Rows are points. Each copy is the shape, with its points in the same order, turned, moved and blurred by noise. Some copies are also mirrored. Which?

Shape:
-0.169,-0.305,-0.126
0.087,0.079,-0.096
-0.157,-0.164,-0.183
-0.061,-0.220,-0.053
0.362,0.139,-0.579
-0.203,0.132,-0.019
Copy 1 (6 x 3):
0.066,0.337,-0.311
0.122,-0.081,-0.070
0.043,0.181,-0.323
0.124,0.253,-0.171
0.471,-0.405,-0.378
-0.154,0.014,-0.098
Copy 1 is: mirrored
Copy 2, 6 rows:
0.109,0.297,-0.012
0.107,-0.139,-0.155
0.098,0.208,-0.127
0.158,0.125,0.114
0.377,-0.169,-0.571
-0.193,-0.085,-0.083
Copy 2 is: mirrored
Copy 3, 6 rows:
-0.279,-0.030,-0.073
0.162,0.047,-0.195
-0.193,0.077,-0.136
-0.138,-0.070,-0.067
0.203,0.077,-0.734
0.043,0.245,0.024
Copy 3 is: only turned
Copy 4 (6 x 3):
0.206,-0.200,-0.065
-0.011,0.201,0.087
0.113,-0.074,-0.087
0.127,-0.075,0.044
0.252,0.621,-0.082
-0.206,-0.005,-0.056
Copy 4 is: only turned

Shape (9 x 6):
0.111,-0.044,0.284,-0.162,0.511,-0.219
0.010,0.347,0.124,0.029,-0.217,0.229
0.256,-0.015,0.240,-0.119,0.194,-0.342
0.017,-0.134,0.271,-0.323,0.127,-0.136
-0.123,0.177,-0.593,0.013,0.143,-0.161
0.128,0.098,0.033,0.111,-0.147,0.166
0.101,0.105,-0.076,0.054,-0.148,0.370
0.099,0.136,-0.461,-0.097,0.124,-0.135
-0.017,-0.004,0.282,0.200,-0.236,0.127
Copy 1, 9 rows:
0.235,-0.207,0.074,0.071,0.461,-0.267
0.078,-0.065,-0.158,-0.044,-0.151,0.399
0.472,-0.203,0.127,0.017,0.190,-0.185
0.210,-0.258,-0.144,0.034,0.089,-0.303
-0.063,0.432,0.389,0.197,-0.133,-0.055
0.119,-0.044,0.019,-0.223,-0.136,0.219
-0.015,0.108,-0.117,-0.297,-0.155,0.247
0.142,0.401,0.243,0.068,-0.076,-0.099
0.057,-0.360,-0.002,-0.247,-0.187,0.221
Copy 1 is: mirrored
Copy 2:
-0.154,-0.345,-0.024,-0.217,0.470,0.250
-0.344,-0.092,-0.251,-0.047,-0.347,-0.182
0.057,-0.411,-0.081,-0.090,0.271,0.107
-0.041,-0.289,0.190,-0.134,0.084,0.173
0.128,0.479,-0.370,-0.128,0.160,-0.052
-0.163,-0.095,-0.235,0.123,-0.232,0.017
-0.249,0.042,-0.298,0.037,-0.392,0.144
0.211,0.225,-0.388,-0.175,0.090,0.078
-0.270,-0.189,-0.046,0.303,-0.187,-0.066
Copy 2 is: mirrored
Copy 3:
0.435,0.308,0.129,-0.218,0.164,0.200
-0.274,0.060,-0.033,-0.044,-0.397,0.266
0.449,0.049,0.138,-0.288,-0.172,0.082
0.192,-0.020,-0.004,-0.321,0.160,0.147
-0.151,0.503,-0.087,-0.192,-0.277,-0.409
-0.036,0.006,-0.129,0.067,-0.369,0.096
-0.172,0.080,-0.264,0.158,-0.327,0.042
-0.046,0.395,-0.252,-0.224,-0.257,-0.271
-0.099,-0.171,0.071,0.115,-0.245,0.159
Copy 3 is: only turned
Copy 4:
0.241,0.173,0.155,-0.329,0.466,0.008
-0.116,0.025,0.176,0.028,-0.342,0.223
0.159,0.102,0.236,-0.501,0.177,-0.072
0.053,-0.147,0.241,-0.334,0.323,0.109
-0.226,0.032,-0.576,-0.154,-0.041,-0.162
0.083,-0.076,0.099,-0.013,-0.280,0.005
0.114,-0.131,-0.016,0.127,-0.324,0.140
-0.039,-0.025,-0.442,-0.271,-0.049,-0.046
-0.003,-0.135,0.380,0.065,-0.216,-0.097
Copy 4 is: only turned

Shape (12 x 9):
0.003,-0.193,-0.227,0.052,0.206,0.085,0.059,0.157,-0.139
0.103,0.146,0.384,-0.386,-0.117,0.021,0.031,0.429,-0.055
-0.218,0.204,-0.237,-0.139,-0.147,-0.162,-0.017,-0.014,0.097
0.264,0.125,-0.088,0.172,-0.032,-0.215,-0.153,0.129,0.097
-0.466,0.030,0.111,-0.058,0.493,0.203,0.015,-0.062,0.010
0.287,-0.214,-0.108,-0.181,-0.199,-0.390,-0.023,-0.163,0.156
0.287,0.011,-0.062,-0.004,-0.239,0.032,-0.252,-0.064,0.017
0.093,-0.132,-0.281,0.014,0.221,0.065,-0.406,-0.135,-0.182
0.067,-0.043,-0.115,0.168,0.268,0.081,-0.041,-0.179,0.046
-1.042,-0.318,0.301,-0.027,-0.174,-0.038,-0.113,-0.044,0.159
0.289,0.142,-0.176,0.116,0.038,-0.134,0.052,-0.161,-0.379
0.243,0.194,-0.076,-0.075,-0.151,0.212,0.115,0.080,-0.044
Copy 1 (12 x 9):
-0.111,-0.217,-0.140,-0.052,0.130,0.056,-0.226,0.010,0.051
0.105,0.342,-0.013,-0.296,-0.492,0.245,-0.457,-0.030,0.106
-0.176,-0.075,0.083,0.133,-0.268,-0.055,-0.055,-0.392,0.237
0.152,-0.273,0.036,0.151,-0.348,0.050,-0.068,-0.064,-0.159
-0.230,0.251,-0.159,0.131,0.104,-0.177,-0.044,0.316,0.458
0.040,-0.227,0.237,0.044,-0.283,0.470,0.187,-0.186,-0.039
0.130,-0.034,0.296,0.029,-0.174,0.022,-0.071,-0.142,-0.306
0.094,-0.218,0.349,0.073,0.263,-0.031,-0.054,0.098,0.066
-0.059,-0.179,-0.071,0.105,0.052,-0.038,0.148,0.180,-0.020
-0.688,0.567,0.089,0.736,-0.038,0.235,-0.264,-0.065,0.392
-0.202,-0.409,0.230,-0.185,-0.178,-0.145,-0.015,0.050,-0.148
0.016,0.073,-0.022,-0.235,-0.232,-0.098,-0.151,-0.214,-0.157
Copy 1 is: only turned
Copy 2, 12 rows:
0.004,-0.203,-0.004,0.148,0.103,0.334,0.100,0.176,0.124
-0.054,-0.268,0.203,-0.360,-0.202,-0.310,0.130,0.067,0.345
0.290,-0.052,-0.185,-0.199,0.113,0.049,-0.089,-0.191,0.037
0.106,-0.013,0.015,0.224,-0.136,-0.134,-0.144,0.006,-0.074
-0.272,0.260,-0.013,-0.259,0.123,0.500,0.212,-0.089,0.246
0.140,-0.430,-0.159,0.065,-0.198,-0.060,0.065,-0.257,-0.334
0.215,-0.100,-0.001,-0.037,-0.208,-0.067,0.013,0.183,-0.287
0.029,-0.083,0.025,0.016,-0.106,0.480,-0.187,0.230,-0.254
-0.088,0.096,-0.003,0.139,0.067,0.263,0.118,0.045,-0.186
0.135,0.219,-0.711,-0.515,-0.333,0.479,0.382,-0.247,0.470
-0.145,-0.200,-0.148,0.093,0.223,-0.044,-0.192,0.253,-0.260
0.174,-0.123,0.130,-0.100,0.159,-0.174,0.141,0.239,-0.066
Copy 2 is: only turned
Copy 3 (12 x 9):
0.001,0.103,-0.115,0.009,-0.323,-0.013,0.005,-0.051,-0.303
0.391,0.428,-0.233,-0.273,0.100,0.267,-0.231,0.189,-0.053
-0.040,0.093,-0.038,-0.326,-0.266,-0.162,-0.072,0.201,0.233
0.233,-0.003,-0.334,0.176,-0.169,-0.145,-0.015,0.024,0.205
-0.360,-0.133,-0.128,-0.368,0.211,-0.060,-0.212,0.144,-0.362
0.520,-0.207,-0.002,-0.149,-0.270,-0.123,0.263,0.095,0.108
0.289,-0.010,-0.062,0.023,-0.240,0.003,-0.109,-0.271,0.204
0.108,-0.236,-0.132,0.001,-0.310,-0.253,-0.189,-0.397,-0.198
-0.088,-0.230,-0.068,0.091,-0.029,-0.116,0.001,-0.080,-0.097
-0.444,0.165,-0.267,-1.023,0.078,-0.036,0.323,-0.219,0.017
0.220,0.123,0.146,0.214,-0.109,-0.453,-0.133,0.008,-0.083
0.208,0.200,0.080,0.084,-0.140,0.140,-0.237,0.013,0.098
Copy 3 is: mirrored
